Each point is reached from the start by the listed moves, each made 0, 1 or 2 times, or once backwards (-1), plus a little noise. Say if it took an odd or an even number of moves. Then give how often each move was made.

Moves:
(1): [ 0.10  0.01 -0.02  0.08 -0.30]
(2): [-0.02  0.02 -0.81  0.09  0.02]
Start: [ 0.15 -0.11  0.16  0.10  0.05]
Points:
[-0.02 -0.09 -1.42  0.20  0.41] => odd (-1, 2)
[ 0.02 -0.07 -0.63  0.14  0.36] => even (-1, 1)

Moves:
(1): [-0.11  0.04 -0.18 -0.08  0.04  0.32 -0.06 -0.08 -0.12  0.10  0.21  0.04]
(2): [-0.28 -0.13 -0.36  0.40  0.15 -0.09 -0.02  0.06 -0.17  0.21 -0.07 -0.06]
(3): [-0.10  0.71  0.09  0.17  0.04 -0.01 -0.16 -0.12 -0.15 -0.17 -0.13  0.10]
(4): [-0.04 -0.01 -0.05  0.06 -0.13  0.21 -0.01  0.18 -0.08 -0.26  0.30  0.12]
(5): [-0.23 -0.08  0.04  0.12  0.08 -0.10 -0.04  0.17  0.39 -0.07  0.09  0.40]
(6): [-0.22 -0.02  0.09 -0.21 -0.03  0.08  0.16 -0.17 -0.16 -0.20 -0.06 -0.20]
(7): [-0.03  0.32 -0.02 -0.13 -0.11  0.08  0.62  0.16  0.07  0.10  0.19  0.03]
(8): [-0.26  0.17  0.19  0.21 -0.28  0.00 -0.03 -0.12 -0.11  0.25 -0.07 -0.02]
(9): [ 0.05  0.20 -0.03  0.24  0.01  0.32  0.01 -0.02  0.01  0.05  0.01 -0.03]
(10): [ 0.05 -0.06 -0.06  0.00 -0.03  0.00  0.21 -0.27 -0.02  0.21  0.22 -0.28]
(11): [ 0.10  0.04 -0.28 -0.13 -0.37 -0.06  0.41 -0.10  0.24 -0.08 -0.20  0.31]
Start: [ 0.23  0.01  0.00 -0.07  0.04  0.21  0.03  0.21 -0.11 -0.07  0.05  0.00]
Points:
[-0.76  0.79 -1.37 -0.08 -0.47  1.43  1.87 -0.08  0.27 -0.75  1.25  0.83] => odd (2, 1, 1, 2, 2, 2, 1, -1, 1, 2, 2)
[-0.55 -0.27  0.81 -0.16 -0.46  0.19  1.13 -0.44 -0.57  0.70  0.55 -1.40] => even (-1, 0, -1, 0, 0, 2, 1, 2, 0, 2, -1)
[-0.40 -0.04  0.16 -0.02  0.30  0.09  1.02 -0.26 -0.67  0.23  0.48 -1.33] => even (-1, 1, 0, 0, 0, 2, 1, 0, 0, 2, -1)
